Rows are points. Each copy is the shape, with its points in the same order, stretched, turned, moved and blurred by noise. Some copies are also mirrored. Which?
In the rows, zero is written as 128.

Shape (9 x 3):
[[ 81 131 136]
 [ 98 128 190]
 [ 84  83 183]
 [209 152 114]
 [206 168 117]
 [119 120 172]
 [103 106 130]
 [122  69  91]
 [103 124 168]]
Copy 1 (9 x 3):
[[125  92 150]
 [102 128 197]
 [ 60 111 149]
 [170 207 124]
 [186 208 140]
 [109 140 172]
 [110 114 117]
 [104 112  49]
 [112 127 171]]
Copy 1 is: mirrored
Copy 2 (9 x 3):
[[103  87 123]
 [ 66 102  92]
 [ 87  84  60]
 [145 199 118]
 [134 197 133]
 [ 88 117  90]
 [125 103  97]
 [174 117  80]
 [ 86 106  98]]
Copy 2 is: mirrored
Copy 3 (9 x 3):
[[107 110 186]
 [166 102 173]
 [136  59 194]
 [149 136  23]
 [154 143  16]
 [160  99 151]
 [108  85 160]
 [ 64  68 108]
 [142  97 164]]
Copy 3 is: only turned

Shape (11 x 6):
[[115 168 179 144 166 116]
 [138  65  88 113 168 109]
 [ 41 165 144  87 120 135]
 [ 92  82  56 134 155 107]
 [171 163 160 162 156 158]
 [ 81 225 139 120 120 116]
 [185  88 160 179 187  97]
 [151 133 123 168 100 128]
 [ 61 114 129  93 117  93]
 [185  47 152 118  96 168]
 [171 144 114 114 115 117]]
Copy 1 (11 x 6):
[[102 121  99 187 131 150]
 [142  75  77  55 178 124]
 [ 45 186 114 173 164 103]
 [105  96  60  45 162 110]
 [146 127 101 170 121 162]
 [ 66 178 121 202 107  93]
 [165  32  77 107 147 178]
 [115 121 124 104 109 156]
 [ 61 130 119 108 176 115]
 [169 117 141  64 187 190]
 [143 120 134 120 130 118]]
Copy 1 is: only turned
Copy 2 (11 x 6):
[[139 200  71 168 142 130]
 [164  99 187 147  89  76]
 [ 55 219 147  88 146 132]
 [141 148 197 112  61  61]
 [154 130  35 171 103 154]
 [119 236  65  90 130 146]
 [202  84  76 232 108  77]
 [136 106  50 113  74  95]
 [ 79 185 166  98 128  76]
 [ 84   9  96 131  99 103]
 [171  99 107  90 123 117]]
Copy 2 is: mirrored
Copy 3 (11 x 6):
[[124 125 156  85 167 150]
 [102 159  57 155 128  60]
 [ 33 134 153 110 151 149]
 [ 71 159  72 183 170  65]
 [168 125 139 110 154 186]
 [ 99 162 190 125 166 171]
 [179 119 103 118 155  91]
 [141 123 138 172 154 127]
 [ 37 140 127 139 131  66]
 [140  95  78 153  66 111]
 [153 166 138 156 112 118]]
Copy 3 is: only turned

Shape (14 x 8):
[[ 93 127 149 151 203 133 181 130]
 [ 94  89 140 164 154  88 161  72]
 [152 131  92 131 194 157 105  66]
 [184  97 192 102 135 135  86 149]
 [119  65 100 178  82 129  62 130]
 [ 77 150 122 143  91 132 197  96]
 [159 174  97  97 152  78 144 133]
 [103 171 147 186 148 163 120 129]
 [131  69 182 155 143 164 190 173]
 [172 145 179 111 130 151 101  72]
 [137 121 105 107 168 155  68 192]
 [105 150 201 174 187 170  86 157]
 [ 74 119 148 136 127 107 160 136]
 [ 92 164  88  67 114  89  96 124]]
Copy 1 (14 x 8):
[[114  73 166 159 156 159 160 150]
 [137 119 132 186 183 144 126  94]
 [113 116 119  74 182 172 152  34]
 [200 121 148 109 111 221 106 130]
 [168 143  11 150 173 163 100 118]
 [ 76 155 135 155 120 126 177 159]
 [148 107 170  39 124  91 144 121]
 [ 57 126 115 117 165 152 123 173]
 [168 111 129 182 122 224 185 190]
 [126 156 154  84 128 202 103  88]
 [159  61  80  76 130 159 123 149]
 [ 95  85 128 142 159 202  75 193]
 [121 104 133 172 125 127 129 164]
 [127 101 100  78 109  74 102  97]]
Copy 1 is: only turned
Copy 2 (14 x 8):
[[207 141 139  77 189 179 195 106]
 [172 100 114  93 170 125 200  87]
 [106 143  50  91 174 179 123 112]
 [181 138 113 204 130 132  58  91]
 [ 85  88 104 225 104 142 161  84]
 [125 129 193  72 128 101 179 118]
 [180 111  94  90 145 136 108 207]
 [128 181 131 146 178 147 169 117]
 [225 148 175 151 107 156 171  45]
 [124 171 107 139 162 100  59  97]
 [147 103 112 194 137 218  99 149]
 [172 184 128 185 214 171 138  98]
 [176  97 177 117 151 128 170 116]
 [107  55 142 115 150 143  89 201]]
Copy 2 is: only turned
Copy 3 (14 x 8):
[[141  57 146 148 166 169 172  76]
 [153 109 153 126 127 105 129  25]
 [102 159 205  94 149 204 168  93]
 [160 143 151 100 110 176  62 196]
 [ 88 193  63  57 111  99  65 136]
 [125 148 138 187 105  68 180  87]
 [165 138 180  91 139 105 208 171]
 [ 98 140 126 161 200 142 124 135]
 [163  98  65 165 120 179 127 123]
 [150 176 217 146 128 169  82 147]
 [ 81 127 132  43 126 187 126 212]
 [ 96  90 139 145 204 189  66 144]
 [124 106 130 138 118  92 131  96]
 [ 85 158 201  58  84  62 158 170]]
Copy 3 is: only turned
Copy 4 (14 x 8):
[[ 61 175 129  96 147  52 166 136]
 [ 91  98 107 109 135  12 101 156]
 [ 86  98 111 206 187 121 157 126]
 [113  72 107  62 201 153 191 178]
 [119  33 122  92 103 141  74 103]
 [158 146 124  82 113  34 105  99]
 [119 141 104 132 111 129 146 203]
 [123 115 192 114 139 104 163 111]
 [ 97 137 101  12 121  68 203 108]
 [152  65 133 121 235 106 175 160]
 [ 72 119 116 102 151 225 147 132]
 [ 81 118 224  85 193 134 190 121]
 [104 143 134  54 131  73 108 138]
 [130 127 116 115 168 165  60 176]]
Copy 4 is: only turned

Shape (14 x 9):
[[103 197 157 136 150 101 109 110 145]
 [160 120 119 145  19 168  91  92 104]
 [186  79 122 138 155 117 130 140 188]
 [138  95 100  95 146 122 144 136  92]
 [122 110 132 116 118 122 168  85  89]
 [124 186  95  76 106 114  98  99  95]
 [206 100  94 106 135 138 180 128 196]
 [137  49 146 155 178 152 149  55 188]
 [ 58  88 145  83 124 121 136  43  47]
 [111 137 162 150 100 149 130 164 207]
 [ 91 161  71 101 167 168  85 164 111]
 [ 99  85  76  72 147  77 157 152 185]
 [165 163  66 162 120  95 138 112 128]
 [200 104 160  95  95 141  92 157  87]]
Copy 1 (14 x 9):
[[169 134 182 132 165 138 138 101 146]
 [236 121  92 166  94 101  48 219 119]
 [156  94 106 163  89 187 173 169 190]
 [137 145  73 124  54 118 148 137 136]
 [139 133  72 131  98 125 121 149  78]
 [218 146 139  85  80 108 111 104 124]
 [177  97  88  96  68 228 144 176 169]
 [158  83  37 216 142 225 152 130 122]
 [145 141  52 172  88 101 112  89  22]
 [152 112 177 171 136 191  74 159 196]
 [178 179  98 119  89 111 103  80 211]
 [124  67 120 108  53 186 152  67 172]
 [175  89  96  85 130 101 140 154 164]
 [185 183 132 161  32 115 140 220 142]]
Copy 1 is: mirrored
Copy 2 (14 x 9):
[[ 91 154 175 129 101 157  78  91 168]
 [167  65 145 128 135 192 197 134 107]
 [156 141  88  61 148 100 142  63  99]
 [103 135  67  70 161 159 157 141 124]
 [102  89 103  80 141 145 133 140 108]
 [ 84 161 124 101  73 215 161 129 146]
 [140 152  82  77 130  87 186  93  67]
 [124  41  81  66 174  58 148  46 115]
 [ 79  43 105  53 161 185 139 149 167]
 [156 139 195 143 128  75 131 108 154]
 [ 69 177 112 122 135 157 178 120 173]
 [116 159  41  61  99  80 148 126 148]
 [118 131  83 148 107 154 144  96  87]
 [156 168 159  55 154 202 151 129 105]]
Copy 2 is: only turned

Shape (18 x 12):
[[144  88  74  69 171 127  61 145 143 150 175 119]
 [119 165 197 161  97 162 101 147 103  74 158 140]
 [153 166 106 153 123  61 176 125  90 136 148 169]
 [129 161 168 216 142 127  94 158 102 112 104 126]
 [ 91 119 100  98 216 112  85 139 149 172 174 151]
 [123  93 170 171 153 161  71 212 157  74  78  94]
 [122 108 119 109 190  98 145 127 167 176 203  99]
 [121 144 119 173 113 148 118  97  76 129 146 123]
 [118 158 181 166 141 147  82 142 107 108  67  83]
 [106 170 131 145  77  95 166 134  79 160 152 117]
 [106 152 125 119 115 100 146 113 125 172 128 172]
 [109  77 115  87 190 166 114 182 118 171 171 130]
 [103 152  90 163  98  98 153 112 163 162 162 134]
 [ 91 130  99 142 113  81 160 107 156 182 165 164]
 [125 119 106  63 179  90 142 119 194 175 161 130]
 [144 174 145 166 158 206 110 189 178 113  97 103]
 [ 79 149  93 140 119 108 193  83  99 107 153 147]
 [149  88 118 117 157 110 158  91 164 192 159 158]]
Copy 1 (18 x 12):
[[ 91 174 110 109 221   9  74 130 158  97  97 106]
 [173 141 222  89 118 161 127  99 131 177 144 166]
 [115 169 150 193  93 118 172 173 122 130 184 117]
 [135  70 221  78 128 155 146 150  97 137 199 166]
 [ 66 200 129 139 207  74  91 165 132  47 135 109]
 [110   7 205  16 146 102  85 102 147 138 133 208]
 [ 95 174 132 212 175  87  65 123 159  66 155  94]
 [169 162 154 125 129 141 152 116  90 122 195 121]
 [144  40 201  68 147 160 132 134  68 104 136 150]
 [113 145 153 165  82 178 156 125  81 146 175  74]
 [ 90 178 104 169 133 155 151 160 102 119 139 118]
 [ 68 156 137 109 193  73 117  80 173  73 136 105]
 [114 171  97 173 101 157  99 157 127 139 190 109]
 [ 83 201  86 195 118 146 114 161 117 124 175 118]
 [ 75 177  82 208 183  81  74 155 165  68  95 103]
 [138  38 173  51 143 167 107 128 210 126 151 142]
 [151 215 111 193  63 151 150 131 102  81 187 117]
 [100 184  75 221 185  94 117 129 159  98 150 143]]
Copy 1 is: only turned
Copy 2 (18 x 12):
[[143 100 121 121 186  24  89 159 166 119  90 145]
 [146 124 186  79  96 116 164  59 176 111  89  78]
 [130 125  93  85 110 149 179 120 110 187 149 146]
 [165 130 192 125  64 128 144 125 141 139 132 105]
 [114 137 111 124 173  35 123 171 104 113  97 145]
 [184 104 214 136  70  68  91 137 173  41 148 112]
 [ 62 134  82 133 140  55 110 179 152 115 133 145]
 [127 147 142 107  98 133 132  75 154 179 109 124]
 [173 137 214 134 110 125 100 126 156 129 146  71]
 [ 97 128 130  71 120 168 126 115 127 188 136 131]
 [117 126 102  97 158 163 138 136  99 147 121 147]
 [ 99  77 133 143 136  16  80 112 124 112 104 140]
 [ 98 176  71  86  97 153 115 157 132 135 105 169]
 [ 77 153  67  94 131 156 128 160 110 130 110 183]
 [101 130  58 128 193  76 104 192 129  89 124 132]
 [180 123 150 145  58  80  74 135 150  58  97  55]
 [115 191  79  54 102 130 142  64  96 163 146 152]
 [ 82 124  62 167 151 118 121 144 139 128 118 171]]
Copy 2 is: mirrored
Copy 3 (18 x 12):
[[141 131 123  52 117 185  84 155 140 126 102 187]
 [ 34 176 171 163  86  73 133 103 152 143 204 122]
 [195 143  83 107 145 132 123 136 126 164 212  97]
 [ 78 148  92 165 109 110 132 122 157 195 180 127]
 [116 141 110  64 192 196  95 164 124 145 112 142]
 [ 39 139 129 170  31 155 132 124 167 182 103 162]
 [151 161 128  71 155 199  54 163 147 156 126 108]
 [117 126 106 130 135  92  86 130 152 151 154  98]
 [ 75 145 132 200 131 105 140 118 193 180 112 142]
 [166 124 129 123 125 105 130 163 147 178 185  77]
 [162 103 123 108 183 145 127 130 118 162 172  89]
 [113 133 139 104 134 193  76 191 121 126 115 146]
 [157 119 117  79 136 140  78 127 126 208 158  76]
 [174  97 115  60 162 172  91 137 118 178 166  60]
 [172 146 144  69 177 206  87 130 130 154 102 131]
 [ 75 169 151 198 107 139  88  97 114 202 115 172]
 [153 144 109  99 151 108  97 122 119 137 145  36]
 [177 118 119  85 169 200  53 122 144 143 154  89]]
Copy 3 is: only turned

Shape (18 x 12):
[[134 137 137  93  97 216 128  65 173  96  76 152]
 [107  82 106 154 121 157 179 147  84 108  96 170]
 [ 89 126 116 177 151 172  93 171 143 172  89 170]
 [165 200 127 160 183 210  99  89 138 177 156  99]
 [166 132 167  88 129 129 142 107 101 189 180 158]
 [180 115 154  98 141 135 129 160 126 187 119 101]
 [139 195  93  97  83 109  87  70  89  75 140  81]
 [ 83 110  92 154 142 155 172 120 127 160 148  56]
 [196 161 123 181 194 131 112 126 169  93  93  85]
 [ 83 127 104 171 106 198 170 176 182 112 147 134]
 [ 88 182 144 110 133 130 158 115 104  94 153 172]
 [174 145  80 122 113 141  81 133 104 100 150 125]
 [144  92 178 175 114 111 160 101 138  95 110 146]
 [158 114 177 137 130 214 176 175 143  99  76 135]
 [169 187  99  78 178 106  73  76 146 130 143 154]
 [ 84  93 142 168 192 200 110 142 136 180  91  62]
 [160 165 165 102 180 199  70  76 140 102 184  61]
 [194 178 151  93 200 212  95  89 133  73 182 151]]
Copy 1 (18 x 12):
[[153  87  77 114  44 140 145  95  59  66 120 125]
 [156  81 153 148 113 117 124  44 122 143  56 101]
 [ 99  93 144  91 109  83  77  91  77 161  83 182]
 [ 92 131 101 118  83 202 176 154  51 215 140 147]
 [148 128 162  58 116 215 146 149 130 122 115 100]
 [146  99 148  94 122 156  98 195 112 131 111  81]
 [172 170  60 125 154 154 226 130 103 156 173 113]
 [ 92 136 167 154  95 131 139  93  64 187 168  63]
 [ 80  78  75 198 125 144 152 176 128 166 136 128]
 [ 65 150 169 136  34  75 134  78 103 146  89 121]
 [111 132 143 102 123 133 228  76 113 135  97 135]
 [154 146  75  96 124 156 157 135 138 181 115 117]
 [118  96 124 182 130 149 116  88 133  61 130 138]
 [118  80 126 164  61 120 100 126  86  81  30  99]
 [133  88  82  66 130 185 201 159 142 176 178 135]
 [ 63  97 117 133 112 122  48 113  15 162 125 103]
 [ 75 159  39  91 102 225 156 170  53 144 137  83]
 [ 87 112  38  83  68 241 209 147 108 157  75 107]]
Copy 1 is: mirrored
Copy 2 (18 x 12):
[[199  96  93  69  50 146 125  81 125  81 133 129]
 [115 140 149  90 183 155 138 114  87  96 152  98]
 [158 175  60 136 160 160 162 125  85 132  94  96]
 [ 99 125  11 113  61  89 156 134  32 142  95 163]
 [ 88  74 141 117  87 120 155 153 103 205  90 151]
 [101  96 127 122  89  97 149 159  98 152  68  77]
 [110 155  96 104  68  55  68 165 159 104 155 183]
 [ 28 148 106 152 128 102 164  84  81 100 134  71]
 [116  88  30 116 130  71 124 172  85  47  89 128]
 [106 162 111 164 120 199 154  97  62  45 107 105]
 [ 99 146 109  91 128 140 169 148 133 102 118 189]
 [107 145  95 111 107 116  49 172 101 123 110 147]
 [146  60 150 145 156 103 145 115 121  88 135 144]
 [166 112 137  83 103 143 167 111  55  42  82 104]
 [ 98  99  22  79  96 112 104 190 157 156  90 170]
 [ 91 160  61 127 151  86 184  50  67 109  72  57]
 [ 71 116  51  98  64  67 104  84  88 110  42 189]
 [ 90  94  38  43  83 131  99 126  66 102  44 222]]
Copy 2 is: mirrored

Shape (16 x 12):
[[122 107 158 135 143 119 106 139 174 139 201 135]
 [184 125  69 138 109 135 141  86 148 152 185 174]
 [142 129 124 139 105  60 114  84 111 184 115 116]
 [135 127 131 152  73  87 120 109 127 124  94  85]
 [132 156 114 123 147  90 148  88 117 120 102  99]
 [ 94 102 171 171 149 142 118 123 134 115 194 178]
 [172 172 105 179 115 115 156 105 158 169 144 184]
 [181 165 152 130 121  90 119 103 122 130 124  89]
 [144 124 186 117  98 131 103 105 135 153 102 101]
 [121 123 148 123 139 133 172 139 122 135 200 129]
 [135 149 152 129 119 134  83 166 106 152 121  76]
 [ 83 123 149 141 165 173 132 117 164 144 201 123]
 [137 112 164 131 150 105  87 149 115 123  71 139]
 [135  85 149 169 163 154 157 134 161 155 188 127]
 [159 138 142 164 132 111 104  93  99 135 117  97]
 [159 146 103 183 145 124 133 115 177 132 152 155]]
Copy 1 (16 x 12):
[[127  93 128 161  74 140 179 171 115 112 153 147]
 [139  92 158 115 127  70 134 138 121  85 139  76]
 [128  85 123  93 122  84 170 115 130 139  73 146]
 [142 136 115 114 129 131 124 148 156 149  70 139]
 [136 110 118 126 156 126 159  80 150 153 114 107]
 [110  81 145 148  78 185 116 162 110 106 142 152]
 [125 116 187 103 124  90 137 148  99 140 109  75]
 [124 116 116 157 110  87 150 117 133 162  93 117]
 [106 134 144 159  98 107 138 122 141 128  89 179]
 [155  85 132 174 103 147 132 130 101 113 143 132]
 [112 135 114 137 116 113 130 159 120 176 137 202]
 [142  76 169 169 109 159 156 155 147 109 182 163]
 [ 78 155 103 107  95 138 135 108 103 154 134 169]
 [159 109 161 152  56 132 131 141 117 105 172 136]
 [117 109 126 123 103 105 114 119 148 154 109 145]
 [131 124 164 114 110 116 144 158 128 138 150  82]]
Copy 1 is: only turned
Copy 2 (16 x 12):
[[103  89 128 130  98 139  78 101 169 140  18 166]
 [163 122  34 196 109 142  58 142 168 155 107 109]
 [164 113 154 193 100  89  61 171 147  78 186 154]
 [156 147 191 182 104  94 144 172 105  84 157 162]
 [145 175 118 130 116  39 118 164 163  94 179 158]
 [ 89  69 135 109 136 142  80 179 174 164  14 129]
 [189 119  84 155  89 102  48 147 142 192 144 107]
 [135 136 134 136  49  64 110 115 153  57 163 130]
 [ 83 105 161 130  98 100 102 131  88  70 150 148]
 [138  76 106 131 135  76 119  92 170 139  59 127]
 [141 114 181  91  71 133 162  93 141  79 144 158]
 [106  81  77  81 148 126  97 120 151 155  46 208]
 [105 169 202 100 109 125 101 163 149  98 119 103]
 [167  98  78 111 154 119  71 113 132 122   7 157]
 [150 134 134 123  85 104 107 174 149  51 154 144]
 [171 155  85 122  95 127  72 149 153 170  83 145]]
Copy 2 is: only turned
Copy 3 (16 x 12):
[[107 180 206 127 112  99  89 147 123 122 141  72]
 [143 101 114 134 136 139  71 174 216  63  48  54]
 [165 129 160 181 158 122 122 128 199 109 173  95]
 [202 135 150 128 171 146 176 157 186 159 159 131]
 [151  94 159 157 182 179 141 115 142 118 115 136]
 [ 79 178 159  84 121 106  97  79 129 135 124  78]
 [159 125  99 135 204  90  74 145 188  64  69  64]
 [161 170 155 159 177 158 168 159 140  87 119 134]
 [149 157 159 122 147 112 184 148 189  97 159 165]
 [ 64 154 125 133 124 171  66 137 143 132 109 132]
 [115 147 134 121 114 113 186 190 110 113 175 120]
 [ 35 127 189  90 132 127  69 143 142 112 136  78]
 [177 152 155 114 119  84 193  93 101 105 160 180]
 [101 145 159  93 119 139  45 140 152  76 147 102]
 [149 144 147 125 159 159 181 125 157  67 151 101]
 [162 121 146 109 178 113  89 147 135  76  82  63]]
Copy 3 is: only turned
Copy 4 (16 x 12):
[[126 163 112 145 173 127 116 130  68 130 165 177]
 [129 107 171  80 156 102 130 190  99 189  88 154]
 [ 84 101 198 166 139 122 134 111 128 179 129  94]
 [107  69 161 169 116 112 143  90 161 152 122 116]
 [125 135 160 132 116  80 128 118 140 142 107  87]
 [131 150  61 119 173 143 114 137  82 167 184 152]
 [156 103 186  86 163 144 139 135 102 176 110 109]
 [128 126 168 169 120 115 163 100 132 158  74 113]
 [ 84 113 149 174 160 141 173  84 196 152 128 146]
 [124 166 106 115 140 112 164 140  52 114 163 146]
 [ 88 137 162 161  90 183 150  87 154 124  97 140]
 [112 185  80  87 174 110 102 117  76 123 155 188]
 [134 148 154 188 107 173 138  92 187 156 153 111]
 [141 178 114  88 146 113 137 121  44 169 166 198]
 [113 118 154 145 106 126 135 106 137 201  86 119]
 [176 128 154  96 151 119 104 133  89 169 108 145]]
Copy 4 is: mirrored
